Every row gives one point. The last column is the point's height on a tilted bowl or saddle (a function of degree 2), plus a little noise. Along how many of its main directions does it bend up, bend down or stay straight?

Points (10 x 3):
[[ -4 -25  12]
 [-19   3   4]
 [ 68  10  54]
 [ 61 -87  94]
 [-17   1   4]
 [-36  20   9]
 [  1 -19  10]
 [ -7  52  24]
 [-48 -34  23]
 [-14  27   9]]
Directions: 2 up, 0 down, 0 straight

Points:
[[ 40  20  56 -59]
 [  6 -30 -12  36]
 [ 43  15  10  10]
 [ 40 -53  19 -57]
 [-37  27 -43  27]
 [-59  47 -43 -32]
 [ 64 -18  12 -36]
 [ 12  11  13  28]
 [ 50 -37  -2 -26]
 [-52 -25 -14  16]
 [ -9  -7 -69  34]
 [-47  48  -2 -26]
 [-42  24  39 -54]
 [-67   7   5 -25]
 [-54  35  15 -40]]
Directions: 0 up, 3 down, 0 straight

Points, 23 rows:
[[ 73 -47  25   4  87]
 [  1  34 -37  15  -8]
 [ 22   4  68  64  73]
 [-14  20  45 -83 -40]
 [ 36   8  27 -45 -27]
 [ 21 -20 -81   7  25]
 [  8  27 -66   4   9]
 [-55 -17 -29 -12 -22]
 [-15  20  16   9 -14]
 [ 25   4 -23  46  11]
 [  2  22  -1  -5 -13]
 [-18   5 -12  -7 -15]
 [ 62  26  33  40  53]
 [  0  47   5  35   0]
 [-17  15 -48  19 -32]
 [ 17   2 -27 -45  14]
 [ 24  52  20 -14 -17]
 [ 66  58 -22   3  48]
 [ 12  59  16 -17 -18]
 [ 10 -14   9  57  13]
 [  2  81 -43 -13  30]
 [ 22   9 -61 -86  72]
 [-42 -60  17  55  -4]]
Directions: 3 up, 1 down, 0 straight

Points:
[[ -39   13  -13  -76    4    2  -21]
 [ -15  -45   20   -7  -34   32  -48]
 [ -40  -31   50   24  -38    2  -50]
 [  23   -8   39    6  -33   17  -21]
 [  -4    8  -23   78   31   -8   13]
 [ -31  -55   -2  -13    3  -33  -45]
 [  21  -35  -21   23  -45   -4  -36]
 [  22  -18   -3  -10  -16  -16  -20]
 [ -13   28   16  -18   -3   -7  -17]
 [ -30   69  -70   -5   11   31   15]
 [ -18  -59    2   47    2   24  -50]
 [  30  -10    3   35   33   28   -4]
 [  89  -14  -46   15   17   45   39]
 [  -3  -17  -44   -8   24   42   29]
 [ -57  -12   24   12    7   -9  -47]
 [ -14    3   -8    0   33  -24  -18]
 [ -91  -17   19   35  -39   35  -65]
 [  63  -72   12   22   11  -36  -76]
 [  30  -63  -54   28   38  -16   -9]
 [  44   30  -15   56   53    0   30]
 [  19  -42  -36  -24  -49   56   18]
 [ -18  -46  -19   40    9   19  -26]
 [   2   -6   -7    5   16  -34  -22]
 [ -39  -15   20   22   50  -11  -35]
 [  31   -9    2  -80    5  -17   19]
 [  12   10    4  -38    6  -40  -10]
 [  41    8   17  -22   26   12    0]
 [-121  -22   37   35    3  -50  -65]
 [ -64   30    2   42   17    2  -18]
 [ -67   14   22  -11  -23   24  -56]
 [  -7  -26   36  -19  -12   14  -39]
 [  68   -2    5  107  -43  -23  -25]
 [  37   24   28  -11  -32   27    2]
 [ -11  -20   53    6   29  -12  -37]
 [  22    9   64    1  -47  -46   22]
 [ -61  -63   24   13  -42   38  -82]
 [   2   20   19   31    4   -1   -3]
 [ -11  -23  -29   37   24  -10  -15]]
Directions: 2 up, 2 down, 2 straight

Points (76 x 9):
[[ -29   41  -29  -37  -76  100  -29   23  -55]
 [ -36  -60  -19    2   19   24   49  -40   13]
 [ -27  -25   23   51  -27  -46  -74  -42   49]
 [  56   43   10  -16    7  -43   59  -25   23]
 [  13   11   25  -49    4   13    1   32   11]
 [ -88    4    6  -89  -19   -1   79  -44   19]
 [ -23   -5   21   18  -34   41   -8  -62   39]
 [ -47  -77   77    6  -82  -37   81   21  118]
 [ -10  -21  -67  -35  -31   32   71   23   11]
 [  56  -30  -33    2   -1   25  -20   27   43]
 [ -18  -10   36  -29  -11   11    5  108   -4]
 [  73    8    6   45    7   55  -20   39   53]
 [ -43   34   58   32   15  -40  -37   12    4]
 [ -25  -26  -22    3  -14   23   31   15    7]
 [  33   32   53  -40  -79   18  -29   10    8]
 [ -31   20  -21   14   -3   28  -26  -66   23]
 [  23   59   -2   17   70    8  -12  -10   32]
 [  57  -62  -31  -29   46   32   32  -20   43]
 [  15  -27  -40   71   21  -15   58  -14   17]
 [  -6  -31    6  -89  -35   61   -2  -52   16]
 [ -10    8   23   14    5  -56  -12   -6    2]
 [  -2    5  -24   22  -12    0  -25  -42   19]
 [ -31  -84   -4   23   22   27  -13  -79   36]
 [  -2  -51    5   -8   32   20  -40  -18   35]
 [  45   21   18  -11  -19  -41  -14   64    2]
 [  14   -6   50    2  -53  -78  100  -39   43]
 [ -15   19    4  -20  -35   44  -27   10   -9]
 [  12  -39  -28  -27  -64  -17  -58   -3   13]
 [ -67   53  -57   39   49   32   20    9   11]
 [  91  -23  -15   -3   37  -18  -37   22   70]
 [  20   47  -49  -46  -17  -57   24  -28    5]
 [  11   21  -30  -33  -14  -29   12   43   -8]
 [  93   10   -2  -17    5  -40  -35  -16   62]
 [  14   13   58  -37  -51   -8  -30   31    7]
 [  -7    6   23  -83    6   -9  -14   -7   18]
 [ -33   -3   23  -43   41   22  -20   75   -8]
 [   7    3  -38   27   20  -83   10  -26    8]
 [ -19  -33   16  -33   78  -12  -20  -23   38]
 [  37  -15  -32    2    3  -38   12  -68   24]
 [  -1   -7   14  -34   -7   56  -11  -17   18]
 [ -14  -61    3   30  -58    0   45   -4   53]
 [  27    1  -39  -34  -56   12    3  -59   10]
 [   9   58   14  -30   -2   -5   33   -8   -1]
 [  -8  -34   40   23   20   27   11  -66   45]
 [  28  -38    5  -93   19    9   14   17   54]
 [  57   28   18  -36   11   14  -21  -23   46]
 [  -3  -19   68   -7   10   12   17   16   33]
 [ -17    3   47   49  -58  -51   19  -34   26]
 [ -53  -11   -2  -55   14  -25  -28   37  -23]
 [  -1  -27   43   18   -9    6  -51 -107   84]
 [  36   -1  -27   64  -14    5  -32   -6   41]
 [ -20  -18  -23    7   55    8   40   39    1]
 [  21   14   -2  -39   -5  -70   26   24    8]
 [  56  -23   48  -84  -62   -4   11   65   67]
 [ -44   31   52   -2  -18   20  -25    0    6]
 [ -38    7  -10  -68   29  -16   24  -35    9]
 [  -5  -32    0   26  -78  -47    4   12   26]
 [  -1   77   27   11   52   -6   99   43    2]
 [  12  -26   35  -34   57   23   18   40   34]
 [  35    6    3  -48  -59  -25   -3   13    9]
 [   6  -42    4   10   27   -3    7   49   15]
 [  15  -41   22  -34   13  -13  -42  -51   55]
 [   1   -2  -38   -6  -11   11  -38   39   -4]
 [   4   17   30   69    2   -3   -4   -3   19]
 [ -22   -4  -25   51  -11   35    4   28   16]
 [ -12    9  -12   89   -8   -4   50   13   27]
 [ -38   -3  -23   17   23   -6  -21    1    0]
 [  34  -32   59   25   42  -60  -47   -1   38]
 [  17  -12    5   30   -1   12   13    6   19]
 [  59    3    7  -11  -32   41  -22  -12   46]
 [   2   48   14  -19   13   43   -8    8    2]
 [  60   87  -16   -4   15  -36  -25  -13   28]
 [  92  -20   -8  -24    7   70  -42  -27   94]
 [ -41  -12   16  -51    3   17   20  -26    9]
 [ -30  -45   64   71   20   51  -33  -15   76]
 [  -5   19  -47   31   44   -9  -29  -60   33]]
Directions: 4 up, 2 down, 2 straight

Points, 74 rows:
[[-25 -47 -38 -41   3  20  -2 -57 -54]
 [-34  37   6  16   5 -18 -17 -42 -42]
 [ -7  46 -53  16   1  37  19  73 -32]
 [-24  -7   5  36  75  17   2   9 -36]
 [-71  13  33 -18 -44 -10   6 -21 -53]
 [-23 -44  24 -32 -18 -30  28   6 -22]
 [ -2 -28   2   0  -1 -48 -30  20 -24]
 [ 49  32  54  11  13  -1  43  11  -3]
 [-47  41 -11   9   7  -9  25  56 -20]
 [ 47  -1  -1  11 -12  32 -15 -10 -15]
 [-16 -60   2   4  25  37  11 -33 -46]
 [ -4 -14 -41  -6  -9 -12 -59   9 -33]
 [ 55  51 -63 -19  -6  15 -16  20 -33]
 [-21  -7  70 -28 -36  22  35   3 -32]
 [ 10 -27 -51  -5  41  19 -16 -13 -34]
 [  9  13  28  12  12 -19  -3   0 -10]
 [-46 -58  17 -52  -4 -10 -14  57 -39]
 [-58  59  26  16  -4   2 -23 -23 -57]
 [ 26  -5 -18 -15  35  23 -49  18 -21]
 [-18  27 -45  49  -7   6  19  19 -24]
 [-54 -15  51  72  -9  65 -41 -21 -98]
 [ 23   2 -57  54  22  42 -22  -3 -42]
 [  2  76  27 -44  75 -15  42  29 -25]
 [-38  -4 -49  15 -20 -16  29 -22 -29]
 [-20   0 -29  17  25   4   7  -9 -18]
 [-41  14  53  16  10   9  19   0 -29]
 [ 10 -38  12  45  35  21 -11  27 -28]
 [-96  46 -42  -1 -13  -4  66 -52 -69]
 [-19 -34  13  -9  14  24  10  10 -14]
 [-51 -11  60  11  31  21  -9   2 -52]
 [ 22   5   9  10  18   0  41   9   4]
 [ 34 -18 -26 -33 -30 -21 -18 -50 -33]
 [ 43 -26  45  -1 -33 -29  -7  -5 -22]
 [ 20 -11  16   2  23 -23  -5 -14 -12]
 [ 40  39  -5 -32  46   3  13   1  -5]
 [ 24 -19  10  -2  20  17 -13  22  -6]
 [-12 -44  -3 -23 121 -54  54  14 -81]
 [ 35 -21   5  44  21 -15  -9 -34 -30]
 [-22  12  -1  -4  32  42 -17  22 -17]
 [ 14  -9  39  14   6  13  17  12  -7]
 [ 16  -5  37 -18  39   3  39 -53 -24]
 [  7 -38 -10 -11 -23 -14 -28  13 -17]
 [ 27 -48  19 -25  42  -7 -69 -10 -58]
 [ 26 -13  25  20 -48  -3 -42 -38 -47]
 [  5  -9   1  -2 -20  17 -16   9 -10]
 [ 17  11   0  42  -1  -5  56 -14 -10]
 [  3 -26 -10 -31  12 -49   2 -19 -24]
 [-57  -1  28  17 -53 -41 -21   1 -60]
 [ 75 -42  19  23  42  -9  25 -79 -61]
 [-29   7  39  40  41 -24 -14 -27 -50]
 [-44 -32 -20  72 -80 -42 -28  27 -77]
 [  4  13 -24 -10  23   8 -49  -7 -28]
 [-68  16   6 -16  12 -10 -27  51 -37]
 [ -7  -7 -47  21   2 -15  27  56 -17]
 [ 11 -19   9 -22   0 -28  12 -32 -16]
 [ 46 -27  35  22  -2  -8  11  -2 -13]
 [ 13  -2 -14  -4  42 -22 -26  31 -13]
 [  9 -13 -22  25  -3  10 -34  24 -16]
 [ 28  23   1 -55  -2 -36 -10   1 -12]
 [-12 -26  33 -36 -24  20   4 -46 -35]
 [  1  45 -25  15  10 -24  22 -71 -41]
 [-23  -1 100  -3  -4 -16  44 -21 -53]
 [ 15   6  40  24 -10   3  -6 -10 -16]
 [ 21 -38  16 -24   2  12  40  42  -1]
 [-26   8   1  55   0   1 -27  16 -30]
 [-53 -29 -56 -23 -33  18  13  -3 -35]
 [-13 -39 -52 -28  62 -57 -34  35 -57]
 [ 51  -1  15  -9   6  46  -4  66 -10]
 [ -6  -6 -31 -30 -23 -22  50 -22 -11]
 [-10  -4 -39 -30  -5  -7  30 -52 -27]
 [ 15  39  23  38 -20  31  -7  -8 -24]
 [ -1 -28  27 -78 -52 -13  32  37 -17]
 [ 39  35  32   4  -6  33   2   2 -10]
 [-43 -46 -35  11  23  -8 -42  46 -44]]
Directions: 0 up, 8 down, 0 straight
